Each row of a before or after table is a point. The points were changed in one or more steps. Then noise was added and the rows were shuffled. The steps act on how far a point lies along the listed directions, d1 being the first. Write out the steps. A step turns or swaps two directions, mirrors them in a line or flattens them onto one, adds a multiple of one to another, or multiplies one. Angles are multiples of 10 degrees, from the lower direction toward the higher: turns from -170 to 170, lines from 10 to 170 but not 90. Use the fewest steps. Two steps may share a direction if one is a turn and the other turns, adds or multiplies; they go together, in the order done. Otherwise the lowest direction goes first.

Directions:
(1): [ 0.11 -0.37]
(2): [-0.37 -0.11]
Before, 11 rows:
[[ 0.18 -0.24]
 [ 0.38  0.06]
 [ 0.01 -0.27]
 [-0.63 -0.23]
 [ 0.19  0.14]
 [-0.36 -0.01]
 [ 0.05 -0.10]
 [ 0.32  0.13]
 [ 0.36  0.17]
 [-0.50 -0.38]
 [ 0.24 -0.24]]
After:
[[ 0.08 -0.04]
 [-0.32 -0.15]
 [-0.23 -0.03]
 [ 0.60  0.10]
 [ 0.65  0.19]
 [-0.35 -0.07]
 [-0.02 -0.05]
 [-0.07 -0.13]
 [ 0.34  0.13]
 [-0.36 -0.09]
 [-0.12 -0.15]]
Steps: multiply d1 by 0.4; multiply d2 by -1

Directions:
(1): [ 0.11 -0.41  0.20]
(2): [-0.33  0.07  0.32]
(3): [0.31 0.22 0.27]
Before (10 x 3):
[[-0.23 -0.17  0.20]
 [-0.14  0.18 -0.10]
 [ 0.02  0.17  0.54]
 [ 0.26  0.23 -0.11]
 [-0.25  0.22 -0.07]
 [-0.25 -0.21 -0.22]
 [-0.05 -0.43 -0.29]
 [-0.25 -0.15 -0.03]
 [-0.62  0.02  0.87]
 [-0.32 -0.06  0.09]]
After (10 x 3):
[[-0.18 -0.05  0.25]
 [ 0.10 -0.26  0.09]
 [ 0.20  0.00 -0.27]
 [-0.05  0.00 -0.01]
 [-0.09  0.14 -0.01]
 [-0.12 -0.10  0.18]
 [-0.66  0.81  0.14]
 [-0.19  0.21  0.08]
 [-0.13  0.24 -0.09]
 [-0.23  0.31  0.01]]
Steps: mirror d1 and d2 in the line at 110 degrees; multiply d3 by 0

Directions:
(1): [-0.01  0.10 -0.55  0.22  0.01 -0.28]
(2): [ 0.37  0.30  0.26  0.04  0.03 -0.38]
(3): [-0.03  0.20  0.00  0.04 -0.63  0.08]
Before (10 x 6):
[[ 0.16  0.13  0.54 -0.05  0.36 -0.20]
 [ 0.03  0.19  0.24 -0.09 -0.15 -0.08]
 [ 0.04  0.19  0.04  0.11 -0.06 -0.27]
 [-0.09  0.06 -0.17  0.01 -0.89  0.45]
 [ 0.05  0.27 -0.02  0.08 -0.07  0.05]
 [ 0.41  0.16  0.50  0.01  0.13 -0.22]
 [ 0.37  0.12  0.50 -0.19  0.49 -0.18]
 [ 0.53  0.28  0.45 -0.02  0.36 -0.40]
 [-0.18 -0.13 -0.15 -0.13  0.00  0.08]
 [ 0.05 -0.21  0.37 -0.15 -0.07  0.35]]
After, 10 rows:
[[ 0.19 -0.16  0.46 -0.13  0.07  0.20]
 [-0.37 -0.24  0.02 -0.23 -0.26  0.63]
 [ 0.03  0.26 -0.02  0.07 -0.08  0.08]
 [-0.08  0.14  0.17 -0.10 -0.27  0.05]
 [-0.38 -0.14 -0.16 -0.08 -0.56  0.61]
 [ 0.71  0.43  0.37  0.06 -0.08 -0.43]
 [-0.43 -0.15  0.14 -0.08 -0.25  0.46]
 [-0.16  0.08 -0.09  0.11 -0.27 -0.04]
 [-0.20 -0.12  0.10 -0.02 -0.49  0.46]
 [ 0.04 -0.04  0.00 -0.11  0.23 -0.16]]
Steps: mirror d2 and d3 in the line at 60 degrees

Directions:
(1): [-0.08  0.21 -0.34 -0.02 -0.18 -0.10 -0.61 -0.07]
(2): [ 0.37 -0.04 -0.26 -0.04  0.29  0.20 -0.09  0.50]
(3): [-0.03  0.17 -0.01  0.38  0.46 -0.45  0.00 -0.03]
(4): [ 0.05 -0.06  0.07 -0.64  0.22 -0.34 -0.05 -0.06]
(5): [-0.20  0.65 -0.01 -0.17  0.00  0.10  0.23  0.18]
Before, 12 rows:
[[-0.18  0.22 -0.15  0.34 -0.23 -0.02 -0.25 -0.29]
 [ 0.03  0.02 -0.06  0.21 -0.08 -0.20 -0.26 -0.09]
 [-0.11  0.23 -0.05  0.21 -0.39  0.09 -0.53 -0.11]
 [-0.15  0.14 -0.27 -0.17 -0.20  0.01 -0.34 -0.33]
 [ 0.19 -0.40 -0.09 -0.45 -0.30  0.21 -0.18 -0.04]
 [ 0.17 -0.29  0.06 -0.87 -0.15  0.08 -0.27 -0.05]
 [-0.08  0.34 -0.11 -0.03 -0.12  0.01 -0.24 -0.09]
 [ 0.28 -0.30 -0.21 -0.88 -0.03  0.26 -0.47  0.38]
 [ 0.19 -0.18 -0.09 -0.12  0.16  0.06  0.05  0.02]
 [ 0.05 -0.31  0.06  0.20 -0.02  0.13  0.25  0.17]
 [ 0.12 -0.01  0.23  0.01 -0.03  0.16  0.46  0.16]
 [ 0.21 -0.38 -0.12 -0.99 -0.10 -0.13 -0.57  0.04]]
After, 12 rows:
[[-0.40  0.07 -0.17  0.06 -0.59 -0.21 -0.84 -0.48]
 [-0.35 -0.30  0.01  0.21 -0.38 -0.30 -0.74 -0.64]
 [ 0.00  0.21  0.03 -0.26  0.03 -0.18  0.01  0.06]
 [-0.09  0.04 -0.04  0.23 -0.01 -0.02 -0.01 -0.24]
 [ 0.20 -0.08 -0.06 -0.35  0.11 -0.09 -0.25  0.02]
 [-0.17 -0.11  0.17  0.17 -0.07 -0.01  0.35  0.00]
 [-0.23 -0.11  0.04 -0.07 -0.49 -0.01 -0.19 -0.46]
 [ 0.09 -0.04  0.20 -0.68  0.04 -0.15 -0.16  0.02]
 [ 0.04  0.01 -0.27 -0.53 -0.03  0.03 -0.23 -0.16]
 [-0.18 -0.07 -0.09  0.14 -0.58  0.08 -0.58 -0.47]
 [ 0.17 -0.23  0.16  0.37 -0.11  0.14  0.25  0.06]
 [ 0.12  0.10 -0.05 -0.59  0.19 -0.04  0.09  0.10]]
Steps: mirror d1 and d4 in the line at 30 degrees; turn d2 and d3 by 50 degrees; turn d2 and d5 by -130 degrees

Directions:
(1): [ 0.59 -0.16 -0.22 -0.18  0.25 -0.12  0.30 -0.15 -0.08]
(2): [-0.18 -0.28  0.00 -0.49  0.04  0.20 -0.24 -0.44  0.11]
(3): [-0.19  0.35  0.28 -0.16  0.56 -0.24  0.03 -0.07 -0.16]
(4): [ 0.07  0.00  0.13 -0.53 -0.21 -0.26 -0.03  0.48  0.12]
(5): [ 0.13 -0.05  0.01 -0.09  0.13  0.43 -0.24  0.29 -0.54]
Before, 8 rows:
[[ 0.15  0.22  0.22  0.08  0.39 -0.17  0.00 -0.06 -0.23]
 [ 0.17  0.28  0.22  0.10  0.37 -0.13  0.27 -0.06 -0.19]
 [-0.20  0.14  0.10  0.28 -0.04  0.11 -0.22  0.23 -0.14]
 [-0.47  0.22  0.27 -0.29  0.09 -0.07 -0.28  0.16 -0.04]
 [-0.17 -0.02  0.16 -0.38  0.01  0.37 -0.41  0.25 -0.42]
 [ 0.05  0.00 -0.12  0.32 -0.07 -0.09  0.13 -0.17 -0.09]
 [ 0.08  0.06  0.00  0.26  0.00  0.02  0.12 -0.12  0.03]
 [ 0.02  0.03  0.02  0.04 -0.07 -0.04 -0.08  0.40 -0.13]]
After, 8 rows:
[[ 0.06 -0.10 -0.04  0.06  0.21  0.34 -0.19  0.07 -0.46]
 [-0.49  0.21  0.19 -0.10  0.29  0.19 -0.31 -0.06 -0.22]
 [-0.04 -0.05  0.07 -0.16  0.02  0.35 -0.37  0.27 -0.36]
 [ 0.11 -0.02  0.03 -0.06 -0.18 -0.21  0.16  0.00  0.24]
 [ 0.23  0.21  0.24 -0.27  0.22 -0.19  0.24  0.16 -0.14]
 [-0.01 -0.01  0.15 -0.18  0.36  1.25 -0.80  0.54 -1.46]
 [ 0.10 -0.08 -0.10 -0.06 -0.30 -0.38  0.17  0.00  0.19]
 [ 0.24  0.13  0.25 -0.23  0.28 -0.18 -0.05  0.21 -0.28]]
Steps: flatten d1 and d2 onto the line at 150 degrees; mirror d3 and d4 in the line at 10 degrees; multiply d5 by 3

Directions:
(1): [-0.25  0.20 -0.28  0.62  0.03 -0.26  0.41  0.07  0.05 -0.01 -0.25  0.10]
(2): [ 0.31  0.44  0.30 -0.04  0.10 -0.62 -0.17  0.21 -0.19  0.01 -0.01 -0.03]
(3): [-0.12  0.52  0.15 -0.16 -0.10  0.39  0.04  0.18  0.05 -0.51 -0.17  0.25]
(4): [ 0.24 -0.36  0.25  0.13  0.17  0.11  0.05  0.22 -0.05 -0.27 -0.55 -0.37]
(5): [ 0.15  0.26 -0.22 -0.32 -0.12  0.09  0.49  0.21  0.06  0.19  0.08 -0.52]
Before, 13 rows:
[[-0.21 -0.13 -0.03  0.03  0.04 -0.43 -0.11 -0.17 -0.07  0.34  0.34  0.26]
 [-0.27  0.61 -0.61  0.88  0.09 -0.34  0.50 -0.05 -0.07  0.07 -0.02  0.53]
 [ 0.05 -0.41 -0.05 -0.02  0.02 -0.18 -0.37 -0.02  0.09  0.26  0.11 -0.03]
 [ 0.04 -0.23 -0.01  0.06  0.14 -0.34 -0.19 -0.08 -0.01  0.32  0.15  0.18]
 [ 0.43 -0.98  0.57  0.11  0.20  0.03 -0.38  0.23 -0.23 -0.35 -0.75 -0.52]
 [ 0.19  0.28 -0.05 -0.39 -0.15 -0.50 -0.11 -0.26 -0.20  0.37  0.51 -0.13]
 [-0.06  0.15 -0.08 -0.15  0.08 -0.32 -0.20 -0.21 -0.18  0.16  0.08  0.05]
 [-0.20  0.13 -0.50  0.46  0.06 -0.19  0.32 -0.10  0.06  0.15  0.08  0.11]
 [-0.05  0.01  0.05  0.51  0.12 -0.49 -0.03 -0.19  0.17 -0.01 -0.02  0.38]
 [-0.08 -0.23 -0.20  0.00  0.07  0.18 -0.28 -0.41  0.06  0.22  0.25  0.32]
 [ 0.45  0.07  0.33 -0.29  0.20 -0.22 -0.06  0.19 -0.03  0.15  0.11 -0.34]
 [-0.26 -0.15 -0.07 -0.16 -0.14  0.35 -0.26 -0.28 -0.14 -0.09  0.17  0.36]
 [-0.21 -0.10 -0.43  0.16 -0.09 -0.05  0.39 -0.24  0.15  0.31  0.17 -0.19]]
After:
[[-0.03  0.16  0.25 -0.30  0.05  0.40 -0.24 -0.04  0.13 -0.19  0.22  0.29]
 [ 0.01  0.43 -0.13 -0.15 -0.10 -0.18  0.29 -0.01  0.05  0.08  0.13 -0.22]
 [-0.27  0.29 -0.14  0.03  0.02  0.02  0.04 -0.14 -0.07 -0.15 -0.20  0.18]
 [-0.16 -0.21 -0.09  0.41  0.04 -0.37 -0.10 -0.19 -0.25  0.13 -0.06  0.20]
 [ 0.09  0.38 -0.35  0.08  0.05 -0.07  0.49  0.20  0.02  0.03 -0.06 -0.32]
 [-0.35  0.37  0.01  0.21  0.00 -0.12  0.26  0.15  0.00 -0.23 -0.16  0.32]
 [ 0.04  0.15  0.03  0.33  0.07  0.01  0.46  0.15  0.27 -0.30 -0.41 -0.10]
 [-0.11  0.27  0.05  0.13  0.07  0.03  0.08  0.17  0.06 -0.25 -0.24  0.32]
 [-0.37  0.62 -0.16 -0.04 -0.27  0.10  0.04 -0.27 -0.03 -0.27  0.22  0.49]
 [-0.01  0.15 -0.10  0.41  0.18 -0.24 -0.06 -0.12 -0.02  0.04 -0.15  0.30]
 [ 0.21  0.43 -0.64  0.33  0.07  0.02  1.03  0.33 -0.03  0.15 -0.26 -0.53]
 [-0.09  0.17  0.09  0.07 -0.03  0.00 -0.28  0.18  0.12 -0.25 -0.17  0.25]
 [ 0.38 -0.65  0.77 -0.42  0.06  0.38 -0.74  0.17 -0.21 -0.59 -0.45 -0.16]]
Steps: turn d1 and d5 by 60 degrees; turn d1 and d4 by 50 degrees; turn d2 and d3 by 140 degrees; multiply d2 by 0.4

Directions:
(1): [-0.59  0.03 -0.25  0.39  0.11 -0.30  0.24 -0.31  0.00 -0.01  0.02 -0.15
 -0.08  0.41]
(2): [ 0.33  0.31 -0.02 -0.05 -0.32 -0.14  0.08 -0.39 -0.17  0.15 -0.30  0.18
 -0.60  0.09]
(3): [-0.18  0.04 -0.20 -0.26 -0.03  0.67  0.07  0.24  0.00 -0.24  0.04 -0.14
 -0.40  0.36]
(4): [-0.05  0.18  0.24 -0.32  0.72 -0.07 -0.15  0.03  0.07  0.26 -0.32  0.11
 -0.04  0.29]
(5): [ 0.28  0.14  0.25 -0.09  0.31 -0.16  0.65 -0.02 -0.04 -0.40  0.25 -0.25
 -0.11 -0.10]
(6): [-0.20  0.51  0.29  0.31 -0.10 -0.15 -0.24  0.50 -0.34 -0.21 -0.11 -0.11
 -0.10 -0.05]
Before, 12 rows:
[[ 0.25 -0.22  0.08 -0.27  0.05  0.29 -0.22  0.24 -0.03  0.15 -0.13  0.05
   0.22 -0.24]
 [ 0.02 -0.23 -0.25 -0.27 -0.59  0.85 -0.06  0.09 -0.04 -0.02 -0.05 -0.02
  -0.19 -0.02]
 [ 0.67 -0.06 -0.04  0.10 -0.42 -0.11  0.08 -0.05 -0.01  0.06  0.16  0.19
  -0.06 -0.50]
 [ 0.02  0.26  0.18 -0.18  0.02  0.01 -0.11  0.10 -0.15 -0.28 -0.19 -0.02
  -0.09  0.06]
 [-0.80  0.18 -0.27  0.73  0.03 -0.90  0.33 -0.90 -0.26  0.28 -0.10 -0.21
  -0.38  0.38]
 [ 0.23  0.09 -0.11 -0.01 -0.46  0.21 -0.02  0.10 -0.11 -0.08  0.08 -0.04
  -0.08  0.02]
 [ 0.21  0.19  0.27 -0.07  0.24  0.27 -0.17  0.14  0.08 -0.20  0.03 -0.19
  -0.04 -0.17]
 [ 0.13  0.02 -0.08  0.08 -0.14 -0.04 -0.54 -0.20 -0.09  0.46 -0.19  0.36
  -0.18  0.14]
 [-0.03  0.05 -0.11 -0.35 -0.05  0.77 -0.59  0.68 -0.12  0.06 -0.16 -0.09
  -0.18  0.15]
 [-0.14 -0.14  0.10  0.18  0.14 -0.34 -0.55 -0.05 -0.01  0.16 -0.13 -0.02
   0.40 -0.12]
 [ 0.30 -0.42 -0.03  0.05 -0.40 -0.02 -0.55  0.35  0.14 -0.06  0.09 -0.23
   0.27 -0.49]
 [-0.13  0.61  0.46  0.10 -0.12  0.27 -0.16  0.84 -0.32 -0.61 -0.25 -0.46
  -0.34  0.04]]
After, 12 rows:
[[-0.16  0.04 -0.26  0.06 -0.35  0.60 -0.38  0.69 -0.20 -0.19  0.07 -0.26
  -0.15  0.09]
 [ 0.02 -0.26 -0.09 -0.03 -0.08  0.16 -0.14  0.10 -0.04  0.08 -0.07 -0.07
   0.20 -0.13]
 [-0.10 -0.13  0.15  0.26  0.03 -0.35 -0.54  0.06 -0.09  0.03 -0.04 -0.03
   0.40 -0.23]
 [-0.07  0.51  0.44  0.11 -0.16  0.18  0.18  0.65 -0.25 -0.75  0.01 -0.58
  -0.33  0.01]
 [-0.03 -0.05 -0.25 -0.13 -0.64  0.67 -0.04 -0.08 -0.12  0.06 -0.18  0.01
  -0.40  0.04]
 [ 0.26  0.21 -0.09 -0.01 -0.28  0.10 -0.01 -0.04 -0.21  0.03 -0.09  0.01
  -0.26  0.15]
 [-0.37  0.21  0.13  0.12  0.47 -0.52  0.00 -0.43 -0.19  0.35 -0.23 -0.09
  -0.23  0.25]
 [-0.16  0.05 -0.02  0.04  0.16  0.03 -0.61  0.10 -0.04  0.35 -0.20  0.27
  -0.08  0.24]
 [ 0.30 -0.09 -0.02  0.22 -0.50 -0.34 -0.39  0.05 -0.02  0.05 -0.12 -0.17
  -0.12 -0.35]
 [ 0.08  0.10  0.15  0.07  0.14  0.20 -0.03  0.02  0.07 -0.27  0.14 -0.27
  -0.02 -0.12]
 [-0.02  0.16  0.11 -0.18  0.10  0.07  0.00  0.14 -0.12 -0.35 -0.09 -0.09
   0.01  0.06]
 [ 0.58  0.16  0.01 -0.02  0.04 -0.26  0.06 -0.20  0.02  0.31 -0.16  0.23
  -0.32 -0.12]]
Steps: multiply d1 by 0.4; turn d2 and d4 by 60 degrees; turn d3 and d4 by -20 degrees; turn d5 and d6 by -20 degrees
